Each row is a point. To make a cloud, some directions were put in groups of two or more. Within a group, all points are equally far from the middle, so they leave a hole (a ring in 2 directions, a hollow ball in 3). The other directions are filled evenly. Then the cloud was stretched, turned, moved and blurred a little. Count the holes, and give their numbers of directions, smallest first.

Cloud, 20 rows:
[18 50 -4]
[30 19 -25]
[29 33 -14]
[21 6 -35]
[20 17 27]
[38 -31 -24]
[31 -6 37]
[-16 -27 -23]
[28 37 -14]
[-41 8 6]
[-34 39 15]
[22 40 -28]
[20 -28 46]
[32 20 -22]
[-33 -6 -26]
[1 -12 37]
[31 -20 -28]
[-20 22 -50]
[35 -1 32]
[44 7 -8]
Holes: 1 (2)

Cloud (31 x 4):
[-19 19 44 0]
[48 13 -36 26]
[33 7 -32 -38]
[-16 -23 40 3]
[26 -19 1 -4]
[38 25 1 -13]
[35 22 0 -37]
[34 -17 -23 -34]
[-7 25 -22 -4]
[-29 1 -9 -55]
[-7 -46 -23 -12]
[33 -7 27 -40]
[-24 -9 -66 21]
[24 -14 -25 -54]
[33 -29 -25 -32]
[23 1 -55 -37]
[4 6 -54 25]
[2 -14 12 -16]
[32 51 -30 -14]
[-37 -19 -23 -38]
[33 4 -54 -14]
[26 -10 5 -7]
[37 44 -3 -20]
[21 -18 2 -45]
[45 -9 -45 -26]
[-38 -25 -4 -19]
[0 -20 7 -28]
[2 14 5 -45]
[24 -31 -27 -8]
[10 -12 -6 -16]
[-10 6 -38 -43]
Holes: 0

Cloud:
[33 16 32 -32 16 -27]
[19 1 18 -69 9 27]
[-29 -9 9 -55 26 28]
[-41 -39 -11 8 26 8]
[12 17 -52 -26 16 12]
[-26 10 -22 -36 30 -44]
[-5 -10 37 -50 40 -13]
[24 11 -2 -70 -16 -34]
[22 -38 11 -68 27 -1]
[-6 -26 -42 -53 42 10]
[27 10 7 -2 -45 -7]
[-7 -13 25 -68 17 25]
[-42 -14 -5 10 11 -30]
[-11 -27 22 -17 -23 34]
[11 -24 4 -57 7 -56]
[42 -33 14 -9 12 21]
[-26 -27 9 20 20 29]
[19 -55 -4 7 -1 -1]
[31 -35 -34 -3 18 22]
[-18 -17 -34 26 -2 -38]
[-3 20 2 8 -19 36]
[-12 -32 -42 -53 -20 -7]
[5 30 -41 -23 16 10]
[-20 -21 37 1 -3 -17]
[-33 -15 -31 9 -5 33]
[-5 29 4 22 -15 -6]
[36 -39 -22 1 30 -1]
[20 22 29 -3 25 -13]
[21 24 19 3 -33 -5]
[-11 -55 -28 -47 31 -19]
[-29 -12 -54 -10 -28 -13]
[23 10 -3 -69 -15 -37]
[-26 -12 17 -58 15 27]
[4 -20 -42 -5 -43 -6]
[-11 -1 13 -23 -49 4]
[45 22 1 -39 -19 -13]
[5 -8 -13 -9 63 10]
[-37 -11 -5 -29 39 -33]
[-15 -5 18 -67 4 24]
[19 -15 -16 -78 -5 2]
[-3 8 -46 -46 29 17]
[-8 9 -50 18 -18 4]
[44 9 -27 -14 -17 -30]
[-18 -60 -27 -14 15 -28]
[11 27 -45 3 5 -11]
[43 -21 28 -25 28 10]
[-13 -27 37 -15 -9 -28]
[12 0 -25 2 48 -24]
[-29 12 12 -24 -36 -5]
[7 -20 19 -1 -31 -38]
[-34 16 13 -32 -22 -23]
[36 12 -19 -59 -11 -33]
[13 -31 -4 -13 -37 24]
Holes: 3 (2, 2, 2)

Cloud:
[24 23 39 -2 37 9 32 3]
[-36 -32 -11 42 -12 -41 -17 3]
[16 -10 42 -35 -17 -40 23 -32]
[32 -5 47 -22 0 -6 36 30]
[46 -33 -10 39 -17 -11 31 25]
[-11 16 50 -42 -9 -62 -20 -18]
[-24 51 25 1 -64 -22 -16 -11]
[-19 -20 -11 62 24 -10 -4 -15]
[8 18 40 4 4 -66 -45 -14]
[20 -29 -24 -30 18 -2 -44 34]
[21 -52 0 -28 31 -16 13 -45]
[35 -32 9 20 5 -26 -26 -1]
[0 19 -11 4 53 -3 -6 -69]
[40 21 -31 18 18 13 21 -8]
[48 -46 -7 5 52 14 1 -32]
[-11 -27 31 -12 -16 10 24 12]
[-18 -30 -9 -23 0 -20 4 22]
[19 -12 30 -59 -26 -3 -4 1]
[39 -14 22 -17 59 28 -23 38]
[27 1 1 21 -9 35 -40 5]
[57 -27 4 -5 -4 27 -1 6]
[2 -36 47 3 -42 -27 23 -18]
[-43 -30 -3 37 12 -21 -1 22]
[8 -12 -5 32 33 -25 -48 -59]
[43 -35 -9 27 14 -20 0 21]
[28 -1 -26 4 -16 -35 0 36]
[-14 1 -15 49 -11 1 22 -8]
[8 8 -18 -5 -40 6 -15 23]
[16 -64 -13 35 -12 -14 9 4]
[3 -17 31 31 18 0 32 -63]
[6 -36 29 34 -25 -29 -2 -6]
[21 -19 2 -49 -1 -5 -16 13]
[27 0 -3 0 77 12 27 -12]
[-19 35 35 -33 19 -40 -42 -30]
[-22 30 25 -22 -19 -29 25 -24]
[27 -39 -21 -33 -5 9 -45 -15]
[-15 -33 39 4 -8 -27 -31 46]
[36 -28 5 -15 17 -17 -64 -30]
[14 -31 23 25 -3 -18 -37 -12]
[23 -59 11 3 -4 -52 13 7]
[22 -17 24 -38 -19 -46 10 4]
[-33 17 -16 35 30 -5 5 1]
[-20 -3 0 13 -24 6 39 44]
[-17 -5 -5 6 0 -38 74 29]
[10 15 7 -13 68 -7 -6 -1]
[25 3 -11 -15 -25 24 -76 -16]
[25 -4 18 2 20 -26 -67 -17]
[35 44 6 -8 10 -18 23 18]
[-17 47 -19 -31 9 -16 -70 -12]
[-11 -16 -5 21 -13 15 -47 -2]
[14 -25 -1 -8 -20 35 23 51]
[35 -9 31 2 -1 -46 -10 -44]
[47 19 26 -2 -19 -35 -23 -3]
[10 -39 -37 -23 7 -16 -11 -8]
[2 54 2 1 51 28 -24 5]
[17 28 22 -17 35 -14 -4 -24]
[7 22 -1 -52 30 23 -8 22]
[-13 64 25 -1 1 -37 6 10]
[-3 38 -4 21 -25 23 -7 53]
[13 4 -24 0 -55 -37 1 -6]
[17 -69 4 -8 13 -53 -3 -28]
[-18 22 -40 31 27 -35 -8 24]
[-8 -24 -3 22 7 21 -60 18]
[-31 -4 -7 -17 -38 -18 -53 7]
[-20 -30 -6 56 -23 -28 25 2]
[-10 -50 29 34 11 -42 22 -11]
[-2 8 -48 17 6 -45 -14 -15]
[2 -33 32 19 36 -12 54 5]
[49 7 13 13 -28 10 -13 42]
[45 -12 -10 7 2 54 -18 40]
[26 -38 4 16 -30 -12 40 63]
[28 -62 -37 28 27 -6 -18 7]
[15 -5 11 -26 67 22 20 21]
[21 -41 7 -38 42 -7 -17 -27]
[3 25 53 -2 12 23 4 -29]
[-24 -24 20 -16 0 -28 24 3]
[19 -50 13 5 10 -26 -55 -35]
[10 51 -5 -24 -20 4 8 52]
[-27 30 -23 0 18 -54 -1 22]
[-5 7 -27 -30 29 -29 -14 -11]
[-14 -34 -17 33 16 12 -51 -27]
[-16 44 40 21 -18 -20 -5 -11]
[-15 -34 -27 15 -19 -20 -6 21]
[36 -44 33 1 2 17 9 -24]
[20 -8 -11 56 8 -59 -7 -20]
[-1 -12 30 16 65 4 -6 5]
Holes: 1 (4)

Cloud (101 x 9):
[-4 -17 -2 30 -5 -43 48 -31 -45]
[-33 10 -25 -27 -18 11 -18 28 -57]
[-11 35 3 -48 1 27 39 55 -24]
[24 7 2 38 28 16 5 17 18]
[-8 -2 4 61 18 -8 6 24 -13]
[-15 0 13 17 -30 -47 7 -11 43]
[32 -40 -13 -19 38 33 3 53 -41]
[24 3 19 -15 47 30 33 53 -52]
[21 -10 -28 -42 18 20 36 52 39]
[-59 9 18 -3 -18 32 17 -23 13]
[-43 21 3 -17 22 3 44 20 16]
[23 -15 -17 -32 20 5 -16 64 3]
[-2 38 15 2 -2 70 -7 41 -58]
[-4 22 -23 30 31 13 32 -18 -18]
[-7 22 6 -2 -59 -36 22 -8 2]
[-13 -4 35 -45 4 52 35 31 0]
[1 13 -1 25 15 -14 -39 -27 -11]
[-16 13 27 5 31 -11 -4 23 -44]
[15 -4 -54 -19 15 40 -5 28 -25]
[-4 -47 -17 21 0 -31 39 -14 -50]
[-14 -13 19 26 16 -33 19 -12 -57]
[-44 46 -1 -14 -22 27 34 14 -8]
[-34 -40 -42 -33 -19 -6 38 10 44]
[-3 -4 12 -26 -9 52 -28 10 34]
[19 21 -17 -3 3 27 10 -23 -51]
[-48 -12 -8 -18 -34 38 44 20 23]
[30 -30 5 -48 -17 8 2 46 11]
[11 -40 13 35 -34 -16 28 -45 -16]
[20 -58 35 -11 -21 -15 8 47 4]
[-19 -19 18 -32 -43 20 32 4 34]
[14 2 23 -55 -13 19 -29 29 3]
[2 -17 2 -38 -11 45 -18 31 33]
[31 -11 20 -34 -42 6 13 28 21]
[-30 -20 -2 27 -25 47 0 -17 -49]
[-64 -4 -16 -27 -9 19 -15 15 44]
[-44 -28 -33 -32 24 -2 -3 -18 -35]
[-48 -2 -53 -41 38 8 19 15 35]
[1 21 -4 -37 -4 48 1 51 -6]
[-43 -21 16 -39 35 -21 8 -6 -24]
[3 15 -20 14 -52 0 20 31 -59]
[32 -6 -8 -56 -23 -23 0 45 -38]
[-16 -51 -36 -32 -29 -20 20 -16 15]
[42 -10 16 -11 13 -1 28 -35 -46]
[-40 -11 -23 4 45 -9 25 -2 43]
[21 -29 -5 -48 46 8 4 -28 -10]
[-4 9 -8 -49 55 -7 1 16 -11]
[-26 -34 23 48 6 11 -7 4 19]
[-3 -23 13 22 -41 15 29 -33 16]
[30 -64 23 -33 -4 -26 25 31 -23]
[13 -30 -14 13 -24 25 22 -40 9]
[-8 -52 11 -4 44 22 4 18 15]
[12 3 -21 -24 -21 0 -18 49 22]
[-4 -34 6 10 15 20 20 -47 -32]
[2 -57 -17 -38 40 9 -12 -17 13]
[45 -25 19 -7 4 -17 -20 59 20]
[29 17 15 40 -16 29 6 38 -29]
[-24 -13 5 59 15 -3 24 3 -6]
[-45 -32 -51 -22 -17 19 14 2 33]
[14 -12 -9 -45 9 31 14 47 50]
[5 -41 12 54 -4 15 23 -22 -54]
[-41 -34 14 -27 46 -1 1 -22 11]
[-16 -58 -23 -18 12 37 -9 40 12]
[23 -9 -16 -58 -19 14 8 34 22]
[-17 -26 43 -43 34 17 19 -2 -11]
[-63 17 -17 -36 -28 19 -5 -13 -3]
[8 -30 -17 -3 13 42 19 -31 -35]
[-19 -17 26 15 -9 -20 41 48 -35]
[-37 9 4 -25 12 -1 -37 40 4]
[31 4 11 -6 30 7 -17 -26 -67]
[3 -16 52 -31 -15 9 4 -7 18]
[6 -15 10 -52 -43 27 22 10 2]
[36 -3 -29 13 -7 -6 -12 -19 -28]
[-3 -25 57 8 -7 -3 28 -14 -34]
[-42 -30 -6 -28 23 3 43 10 33]
[26 15 9 -3 -45 -5 -14 32 -36]
[-19 -30 -18 -19 -28 45 35 8 -49]
[-37 1 6 0 -24 -5 -41 26 -3]
[-23 15 9 24 -43 -11 24 12 -6]
[-33 -10 -37 20 -17 13 -14 -9 -54]
[-52 33 -16 -27 -9 40 -1 33 -26]
[1 -48 -15 18 10 -8 37 -54 44]
[-23 -36 -18 -10 -33 32 42 38 -22]
[15 -56 -12 -5 9 3 -19 -39 -22]
[-23 1 -12 -6 -59 -30 -3 -3 12]
[10 -26 26 53 12 56 -16 6 -23]
[29 -20 -28 -12 16 -6 5 69 11]
[2 33 -5 4 -10 38 -4 4 5]
[-44 -27 -5 -11 -19 40 2 35 4]
[2 37 30 -28 -3 -4 32 21 -13]
[45 -16 28 22 -9 -1 19 -9 14]
[44 -43 -36 -15 28 -7 -20 -15 15]
[-19 5 -24 6 0 -30 17 -58 -13]
[27 -33 -20 -59 -28 3 15 17 40]
[-29 -50 -56 10 8 5 0 8 0]
[21 -10 -20 -24 14 5 2 64 35]
[29 11 13 -34 -40 -15 16 46 -7]
[17 -20 9 -37 -48 12 5 4 36]
[-35 -41 -34 -6 20 12 12 18 -40]
[15 -2 -64 -33 -4 -6 26 9 16]
[32 -19 -56 -7 20 -1 10 20 -6]
[51 -66 -1 -15 19 -22 5 24 4]
Holes: 2 (2, 3)

Cloud, 90 rows:
[-21 1 -17 -10 10 19 64 -31 17]
[-3 -28 28 -22 26 -47 20 -7 20]
[20 -61 24 12 12 -27 32 -12 13]
[34 -11 2 -14 -18 37 5 -28 35]
[4 -4 -17 1 -26 18 -50 24 8]
[22 16 -40 -24 15 30 -8 -4 38]
[33 -31 -35 -8 10 -21 -11 9 -25]
[-3 -52 34 -1 -31 -13 0 3 -8]
[-7 -15 -8 -67 -32 36 -10 -29 7]
[-8 -28 -14 -36 -42 -30 28 -20 -39]
[33 15 -2 10 -15 13 -44 9 44]
[-41 6 -8 -2 -27 -28 19 -45 -11]
[31 -6 -28 -15 -18 -27 3 37 3]
[7 28 -4 -47 -6 31 66 5 -19]
[-12 -44 -23 11 17 -36 -27 -12 43]
[-10 50 -25 -27 -20 -35 -44 -75 13]
[-19 -12 -58 -30 1 -46 -22 -16 -3]
[4 7 41 -34 22 -19 16 -28 13]
[5 26 17 -27 17 31 4 43 10]
[-23 13 -27 -20 -47 -35 -19 36 0]
[-27 -36 -10 23 -6 4 -8 -39 -14]
[35 17 16 -55 -41 13 10 -26 -9]
[-53 -38 -18 -39 -28 18 6 20 -3]
[40 30 8 6 9 3 -29 -32 33]
[1 25 23 10 8 -11 -55 -39 38]
[-17 -21 19 11 -44 -67 4 -21 17]
[-11 46 -23 -71 9 21 42 22 -15]
[-2 -46 19 30 -19 -20 23 13 -12]
[-43 27 1 -20 -15 30 -2 -41 -2]
[-14 37 -40 -17 -36 20 11 9 9]
[-16 -2 35 -30 25 26 28 -22 -22]
[12 -6 -15 0 -23 46 35 -28 32]
[21 -45 12 -54 -9 40 37 9 -9]
[17 34 -17 -11 34 1 52 20 14]
[17 23 -12 -36 38 -33 17 -18 1]
[5 -14 -1 -23 -35 14 -21 -14 47]
[-21 18 3 -17 -3 20 75 9 23]
[46 5 -22 -61 -13 -12 13 11 7]
[20 -14 4 9 5 -47 -50 -24 1]
[-21 -49 -7 -26 -23 11 -23 -34 -40]
[46 -22 0 -5 -19 -11 -30 12 26]
[-26 34 -17 -26 -22 29 -43 13 15]
[9 -39 6 -7 -31 -17 4 -28 -40]
[-16 22 -48 -8 -15 -63 -26 -28 -13]
[-7 -20 25 -33 67 -14 -10 3 16]
[5 8 11 -40 24 58 40 27 -11]
[38 10 -26 -30 -26 36 23 7 -37]
[-26 -34 24 -48 -24 6 57 47 15]
[7 37 26 -43 32 -5 8 22 30]
[-6 -37 -37 -38 4 26 -26 15 -27]
[-3 12 -35 -33 -59 11 38 -1 -12]
[27 -66 8 -17 0 -26 43 7 13]
[-22 -52 -31 -11 -19 27 43 25 18]
[24 -21 -25 -22 14 -39 -17 0 -23]
[-30 -33 -23 -48 -7 -36 -15 -49 4]
[41 -24 -29 8 12 -33 -40 -41 -9]
[48 -67 -24 -16 8 -7 -4 -21 8]
[2 0 4 -36 -8 -42 25 -54 -19]
[-24 -24 -19 10 -20 -22 14 -58 4]
[56 31 20 -2 -38 -9 -5 -19 30]
[-6 -31 1 32 -6 -39 -41 -44 41]
[-11 48 -38 0 -38 15 -14 1 18]
[-7 27 -10 -40 19 13 -25 -28 39]
[17 -10 -22 -11 2 30 -26 30 25]
[-21 43 1 -22 -32 -19 -29 19 62]
[22 13 37 -54 11 13 29 -4 25]
[-10 40 20 -25 -44 7 39 -4 4]
[-28 -18 -50 -13 -10 -38 -11 15 2]
[6 -3 -21 -30 -71 -9 30 -14 5]
[-20 -12 -20 -53 -55 9 23 -10 2]
[22 13 -24 -25 -13 -9 30 9 62]
[59 19 7 2 -9 8 -14 -9 39]
[15 -37 -32 -56 -4 43 14 8 -52]
[9 6 -6 1 7 -66 6 -22 23]
[5 30 -43 -7 30 -20 29 -13 34]
[22 16 19 -4 19 -23 -32 -42 12]
[13 -46 29 28 -16 -31 -19 -34 9]
[25 10 8 1 5 41 54 31 6]
[29 36 5 22 5 20 -19 13 24]
[-13 -2 -3 7 -49 20 36 6 44]
[-5 11 -16 -69 -14 24 40 38 -28]
[-30 4 -40 -3 12 -5 -37 -37 -23]
[-11 27 22 20 -28 -18 46 -24 38]
[23 -29 20 16 17 -52 2 -11 26]
[22 -19 -36 -37 -10 52 4 7 -34]
[-26 6 -42 -22 12 -37 -43 -39 2]
[18 16 -37 6 30 -1 -27 -46 16]
[33 44 27 -33 -23 -2 -25 -51 3]
[-6 -4 15 26 -4 18 7 -51 31]
[-4 29 42 -30 -18 24 29 -6 -7]
Holes: 3 (2, 2, 2)

Cloud (108 x 9):
[-15 -10 -30 -8 22 -3 13 -17 3]
[9 36 -34 37 -45 29 -1 -7 -24]
[-14 2 -59 -49 -35 24 43 8 -28]
[-22 -57 8 -8 -6 4 39 -13 17]
[-73 -48 11 -23 -15 8 3 -14 -21]
[-24 18 -11 -52 21 32 22 -22 -51]
[1 -16 44 43 25 11 13 21 26]
[-6 -65 25 -21 -32 -11 24 -26 11]
[17 19 -21 -38 -25 -22 29 0 -5]
[-28 9 -7 -48 -44 0 15 -2 -18]
[-2 -29 -12 3 5 -44 50 39 8]
[-26 18 8 6 18 33 17 -1 -48]
[10 29 19 18 -43 26 22 18 -34]
[-19 -7 -44 27 14 44 4 -7 -29]
[-5 7 -53 -32 8 -39 -1 -26 9]
[-44 8 22 15 -24 47 31 -6 20]
[0 -8 17 -38 -19 4 45 14 25]
[-41 11 -5 -21 -28 -47 3 9 32]
[-43 26 -33 -59 -11 -11 11 12 -56]
[2 20 2 -50 -9 25 39 40 29]
[-41 -22 -3 -5 -4 12 36 -41 -33]
[-39 -2 25 -16 -37 18 11 9 46]
[6 41 -39 -13 -26 -14 37 13 -18]
[-1 21 -45 55 13 1 28 20 0]
[-17 -1 -1 -3 -30 -64 -9 -13 14]
[-16 11 10 -8 -74 19 29 5 9]
[-34 -22 -16 -32 -47 -2 -5 12 -34]
[-51 11 -55 -1 -22 -3 44 -10 -7]
[-17 -17 -8 -21 36 -10 -27 -54 0]
[13 -15 33 -18 -5 -26 16 -6 -20]
[-10 28 -1 -2 -45 -19 41 25 -8]
[-36 14 -2 -40 -15 -39 -32 7 -35]
[2 16 -45 -9 -32 -67 -19 16 13]
[17 -43 -36 26 15 4 2 7 -8]
[3 19 -34 -29 -26 3 14 56 4]
[-44 -34 35 -6 -2 -28 -25 1 30]
[39 -28 11 -6 4 -2 58 -6 -29]
[36 -9 17 -46 -10 -9 -45 -10 -30]
[-37 3 -5 -37 -46 -17 -13 -15 24]
[-28 23 34 16 -45 36 10 -19 15]
[-28 51 -11 0 -13 26 8 -12 -17]
[10 18 -46 53 3 -8 34 5 26]
[-13 7 -7 18 -14 -25 32 22 -66]
[-36 -39 52 -16 -12 2 11 -29 -25]
[-30 -22 30 -26 38 -3 6 -46 24]
[-20 -46 22 20 -17 7 35 -12 7]
[-23 -48 36 -29 -20 -13 18 -22 17]
[-52 -34 -40 9 64 -1 13 -5 -3]
[-32 -18 -8 -37 14 -21 5 -42 1]
[19 -18 38 43 -29 -82 21 -17 24]
[-13 -42 25 -21 29 -15 -31 -10 27]
[-55 -31 32 -50 32 27 -8 -14 2]
[-23 21 1 0 8 52 44 34 -2]
[35 -13 -9 9 -22 -5 33 11 22]
[-30 -21 -46 -34 -19 17 -8 -38 21]
[-45 6 -6 -18 -37 50 55 -43 11]
[12 -26 47 28 33 -29 7 -42 68]
[-21 20 27 16 34 7 42 23 -7]
[-13 -7 18 15 32 -15 13 -15 -55]
[-15 -38 21 -50 -60 18 29 -23 -22]
[-8 -36 -8 38 6 -18 16 -65 34]
[32 30 20 -25 -18 1 -5 -1 9]
[10 20 -24 -27 -36 25 36 27 21]
[-8 10 12 1 -19 -40 3 -41 -15]
[-50 19 13 -9 -27 42 3 -48 18]
[-44 -3 1 -49 -16 53 -7 -61 -8]
[-36 -38 23 -29 -3 -22 17 -38 -50]
[26 -22 19 39 4 0 65 -11 40]
[-58 -41 34 -2 53 -5 21 1 22]
[-63 -24 11 23 50 3 -11 -24 -25]
[-57 -26 -34 -16 45 -8 -42 -13 11]
[30 14 34 9 -50 -1 16 5 -5]
[19 24 -5 18 -18 -18 10 -18 -15]
[-46 -7 -3 -92 17 16 -8 33 12]
[-7 7 1 3 55 -4 10 5 4]
[16 -6 15 -11 4 14 55 7 -12]
[19 18 -14 8 29 -28 16 6 7]
[-15 -14 51 0 29 -46 36 19 36]
[-19 20 -27 -23 -24 23 16 -18 -51]
[-25 16 34 -8 16 -48 4 -15 46]
[13 -42 -11 -6 32 -27 -14 -18 -29]
[-47 -31 21 7 -36 7 -1 -18 7]
[-8 -27 -50 -11 9 10 13 -21 -15]
[4 1 -11 -25 3 -42 -24 3 3]
[-11 -44 24 -32 24 -49 12 5 -4]
[-10 -39 -19 40 7 -24 -8 -43 -33]
[-27 11 2 -19 -21 -6 14 -54 -24]
[-60 -28 -18 -24 -18 0 -17 -21 2]
[-54 -39 27 -46 -27 54 14 5 -35]
[-35 -37 37 31 -13 -20 8 8 23]
[10 -12 10 53 14 12 4 10 20]
[-8 -8 7 6 -37 -14 46 12 34]
[-52 -37 5 6 -44 30 -20 -12 4]
[-2 -33 -5 -16 28 -33 39 5 -1]
[22 3 3 56 -16 4 36 -4 9]
[-36 -23 28 -36 28 -3 11 7 -39]
[-36 -27 22 -58 55 -13 -14 -30 29]
[-3 -47 -1 -5 24 -2 -20 -42 30]
[48 -25 -34 8 31 -1 -6 -29 -9]
[-3 17 -46 29 1 27 -14 0 -23]
[-42 30 -3 -3 42 -31 -28 -13 40]
[-44 23 12 25 22 11 -5 -8 1]
[-14 30 -1 -6 -9 17 58 -9 -46]
[4 39 -9 -16 11 2 5 23 18]
[-64 -22 -41 -9 -28 -18 -11 -20 -30]
[-2 25 -10 23 25 10 43 -7 -47]
[-32 -4 9 -61 22 -13 12 -12 8]
[-15 -30 -22 -30 -13 51 44 -25 4]
Holes: 0
